Every row gives one point. Two turns around zero, p and q, are shown by what they do to some points. Where does a point land after both, in the order given? Backwards means that the second turn is done in reverse. Each puzzle has new turns, and all numbers are rounded.

Turn p:
+0.11	-0.29 -> -0.16	-0.27
+0.08	-0.31 -> -0.19	-0.25
-0.01	+0.42 -> +0.32	+0.27
-0.18	+0.19 -> +0.04	+0.26
Turn q:
+0.12	-0.10 -> +0.08	-0.14
-0.44	-0.03 -> -0.42	+0.13
+0.32	+0.12 -> +0.34	-0.01
Where do these land?
q, then p: -0.04	+0.01 -> +0.00	+0.04
p, then q: +0.60	-0.07 -> +0.10	-0.59
q, then p: -0.32	-0.07 -> -0.16	+0.29
p, then q: -0.24	-0.03 -> -0.10	+0.22
q, then p backwards: -0.01	+0.15 -> -0.08	+0.12

Turn p:
-0.27	+0.15	-0.05 -> -0.29	+0.01	+0.13
+0.13	-0.12	+0.33 -> +0.32	+0.09	+0.17
-0.15	+0.23	+0.25 -> -0.10	+0.25	+0.25
+0.20	+0.19	-0.13 -> -0.04	+0.17	-0.25
+0.10	-0.44	-0.40 -> +0.10	-0.51	-0.30
Turn q:
+0.21	+0.11	-0.30 -> +0.08	+0.02	-0.37
-0.01	+0.25	+0.31 -> -0.10	+0.34	+0.18
-0.18	-0.16	+0.06 -> -0.06	-0.17	+0.18
+0.24	-0.34	-0.01 -> +0.38	-0.17	+0.03
-0.35	-0.30	+0.15 -> -0.12	-0.30	+0.36
+0.08	+0.43	-0.20 -> -0.18	+0.26	-0.36
Where do these land?
q, then p: +0.28	+0.17	-0.08 -> -0.14	+0.11	-0.29
q, then p: -0.01	-0.19	-0.12 -> +0.15	-0.16	-0.05
q, then p: -0.41	+0.41	-0.02 -> -0.46	-0.09	+0.34
p, then q: -0.18	+0.02	+0.16 -> -0.03	+0.12	+0.21
q, then p backwards: +0.32	-0.41	+0.05 -> +0.22	-0.41	+0.24

Turn p:
+0.04	-0.47	+0.15	-0.18	+0.26	+0.09 -> +0.04	-0.45	+0.12	-0.19	+0.31	-0.08
-0.38	+0.02	-0.19	-0.20	+0.42	-0.37 -> -0.24	-0.04	-0.28	+0.24	+0.27	-0.52
-0.04	-0.21	-0.28	+0.10	-0.21	-0.03 -> +0.07	-0.18	-0.10	-0.03	-0.35	-0.10
+0.39	+0.08	+0.32	+0.38	-0.04	+0.35 -> +0.20	+0.00	+0.20	+0.05	+0.04	+0.67
+0.30	+0.31	+0.15	+0.11	-0.39	-0.09 -> +0.20	+0.40	+0.29	+0.07	-0.24	+0.18
-0.06	+0.06	-0.38	-0.21	-0.05	+0.02 -> +0.06	+0.09	-0.31	-0.17	-0.12	-0.22
-0.25	+0.22	+0.23	+0.00	+0.01	+0.04 -> -0.33	+0.18	+0.06	+0.04	+0.09	+0.08
Turn q:
+0.36	-0.34	-0.47	+0.04	+0.07	+0.01 -> +0.21	-0.06	-0.58	+0.05	+0.01	+0.29
-0.27	+0.18	+0.14	+0.38	-0.39	+0.35 -> -0.26	+0.22	+0.45	+0.04	-0.34	+0.34
+0.20	+0.10	+0.39	-0.24	-0.11	-0.07 -> +0.32	+0.02	+0.26	-0.23	-0.01	-0.24
-0.34	-0.04	+0.02	-0.31	-0.17	-0.02 -> -0.30	+0.08	+0.01	-0.34	-0.01	-0.18
+0.37	+0.13	-0.24	-0.02	+0.05	-0.19 -> +0.31	+0.19	-0.27	+0.19	+0.09	-0.06
+0.13	+0.01	-0.13	-0.03	+0.36	+0.06 -> +0.08	-0.12	-0.13	+0.14	+0.33	+0.07
-0.45	-0.04	+0.29	+0.18	+0.19	-0.15 -> -0.36	-0.32	+0.26	+0.15	-0.07	-0.23
Where do these land?
q, then p backwards: +0.03	+0.02	+0.20	+0.41	-0.02	-0.16 -> +0.04	-0.13	+0.00	+0.32	-0.16	-0.29
p, then q backwards: -0.14	+0.00	+0.26	-0.16	-0.07	+0.10 -> -0.25	+0.07	+0.08	-0.13	-0.03	+0.19
p, then q: -0.20	-0.09	-0.24	+0.25	+0.22	-0.14 -> -0.17	-0.07	-0.27	+0.21	-0.25	+0.15
p, then q backwards: +0.63	-0.16	-0.37	-0.30	-0.08	+0.14 -> +0.66	-0.18	+0.20	-0.37	-0.17	-0.05
q, then p: -0.19	+0.36	-0.11	-0.17	+0.05	+0.02 -> -0.22	+0.19	-0.10	+0.25	+0.23	-0.04
q, then p: +0.02	+0.03	+0.12	-0.21	-0.62	-0.13 -> +0.05	+0.54	+0.22	-0.20	-0.14	-0.23
p, then q: +0.03	+0.01	-0.01	-0.38	+0.38	+0.03 -> +0.02	-0.16	-0.23	+0.16	+0.38	-0.21
p, then q: -0.17	-0.15	+0.15	+0.55	+0.15	+0.15 -> -0.28	-0.27	+0.06	-0.04	-0.19	+0.48

Turn p:
+0.10	-0.12	+0.53	-0.18	-0.35	-0.31	-0.10	+0.05 -> -0.20	+0.41	+0.40	-0.26	-0.20	-0.07	-0.28	+0.10
+0.00	-0.21	-0.36	+0.26	+0.04	-0.21	+0.11	+0.15 -> -0.09	-0.30	-0.04	+0.03	+0.17	-0.35	+0.18	+0.19
-0.32	-0.26	-0.12	+0.40	-0.30	+0.11	-0.07	-0.13 -> -0.07	-0.07	-0.13	+0.38	-0.36	-0.40	+0.02	+0.06
+0.29	+0.22	+0.17	-0.28	+0.00	+0.21	-0.23	+0.13 -> +0.27	+0.31	+0.09	-0.04	+0.13	+0.37	-0.12	+0.09
-0.23	+0.12	-0.26	-0.02	-0.06	+0.02	-0.01	+0.13 -> -0.14	-0.03	-0.28	+0.17	+0.16	-0.03	-0.06	+0.04
-0.03	+0.26	-0.22	+0.31	+0.28	-0.14	+0.07	-0.02 -> -0.03	-0.12	-0.07	+0.10	+0.31	-0.12	+0.33	-0.25
-0.20	+0.02	+0.14	-0.47	+0.08	+0.11	+0.07	-0.18 -> -0.05	-0.05	-0.14	-0.18	-0.15	+0.33	-0.34	-0.19
+0.21	-0.18	-0.31	+0.46	-0.08	+0.00	+0.31	+0.18 -> -0.03	-0.21	-0.04	+0.05	+0.01	-0.27	+0.52	+0.36
+0.18	-0.16	-0.19	+0.30	+0.48	-0.06	-0.16	+0.29 -> +0.20	-0.37	+0.31	+0.20	+0.40	-0.09	+0.18	+0.09
-0.23	+0.29	+0.25	-0.28	+0.27	+0.25	+0.21	-0.13 -> -0.12	-0.04	-0.10	-0.03	-0.09	+0.55	-0.04	-0.37
+0.22	+0.02	+0.35	-0.51	-0.38	+0.03	-0.20	-0.47 -> +0.27	+0.49	-0.02	-0.42	-0.39	+0.10	-0.41	-0.11
Turn q:
+0.08	-0.05	-0.04	-0.05	-0.20	+0.03	+0.46	+0.03 -> -0.02	+0.05	+0.23	-0.01	+0.09	-0.01	+0.38	+0.24
+0.11	-0.22	-0.57	-0.02	+0.42	+0.32	+0.28	+0.38 -> +0.32	-0.17	-0.29	+0.30	+0.41	+0.25	+0.04	+0.59
-0.15	-0.12	-0.33	+0.07	-0.30	+0.12	+0.01	+0.18 -> +0.15	+0.12	+0.01	+0.17	-0.30	+0.20	+0.08	+0.29
+0.02	+0.03	-0.10	-0.19	+0.19	-0.26	-0.37	-0.39 -> +0.08	-0.18	-0.32	-0.44	-0.11	-0.03	-0.16	-0.26
-0.21	+0.08	+0.08	-0.15	-0.04	+0.17	+0.35	+0.27 -> -0.32	+0.01	+0.10	+0.24	+0.12	+0.19	+0.22	+0.19
-0.19	-0.18	+0.38	+0.16	+0.20	-0.22	-0.43	-0.46 -> -0.01	-0.42	+0.06	-0.18	-0.24	-0.24	-0.36	-0.52
+0.01	+0.44	-0.07	+0.24	+0.02	+0.01	+0.54	+0.32 -> -0.17	+0.27	-0.12	+0.44	+0.24	-0.22	+0.46	+0.15
+0.28	-0.05	+0.25	+0.06	-0.32	-0.24	-0.14	+0.08 -> -0.03	+0.32	+0.27	-0.20	-0.10	-0.27	-0.18	+0.00
+0.10	+0.09	+0.22	+0.02	-0.01	+0.17	-0.33	-0.36 -> +0.13	+0.01	+0.09	-0.14	+0.00	+0.09	-0.15	-0.51
-0.06	-0.01	+0.19	-0.15	+0.04	-0.08	-0.38	-0.05 -> -0.14	-0.02	-0.04	-0.17	-0.10	+0.06	-0.33	-0.20
Where do these land?
p, then q backwards: -0.08	-0.27	-0.43	+0.04	+0.10	+0.07	-0.20	-0.09 -> -0.01	-0.20	-0.16	+0.31	+0.39	-0.11	-0.03	-0.04
p, then q: -0.20	-0.31	+0.37	-0.41	-0.08	-0.23	+0.06	+0.00 -> -0.28	+0.04	+0.09	-0.13	-0.35	+0.35	-0.35	-0.20
q, then p: +0.34	+0.10	+0.00	+0.22	+0.12	+0.02	-0.03	-0.09 -> +0.18	+0.00	+0.11	-0.24	+0.21	-0.06	+0.12	-0.19
q, then p: -0.03	+0.37	-0.36	-0.33	+0.22	-0.07	+0.14	-0.14 -> +0.00	-0.40	-0.49	-0.12	+0.12	+0.14	+0.08	+0.10
p, then q: +0.07	+0.25	+0.27	+0.41	-0.10	-0.42	-0.18	+0.03 -> -0.40	-0.09	-0.09	-0.01	+0.05	-0.39	+0.24	-0.36
p, then q: -0.33	-0.26	-0.13	-0.07	-0.35	-0.05	+0.05	+0.17 -> -0.09	+0.07	-0.18	+0.17	-0.44	-0.01	-0.21	+0.21
p, then q: +0.11	+0.23	+0.28	+0.80	+0.19	-0.11	+0.19	+0.01 -> -0.26	-0.28	+0.37	+0.15	+0.13	-0.43	+0.59	-0.14
q, then p backwards: +0.08	+0.35	-0.03	-0.26	+0.30	+0.38	-0.16	+0.40 -> -0.24	+0.53	-0.12	-0.33	+0.00	+0.13	-0.14	+0.35
p, then q backwards: -0.16	-0.26	+0.07	-0.31	-0.25	+0.27	-0.10	-0.27 -> -0.18	-0.17	-0.20	+0.08	-0.10	-0.12	-0.52	+0.07
q, then p backwards: +0.19	-0.20	-0.06	-0.08	-0.15	+0.13	+0.23	-0.01 -> +0.35	-0.05	+0.09	+0.04	+0.09	+0.01	-0.01	+0.19
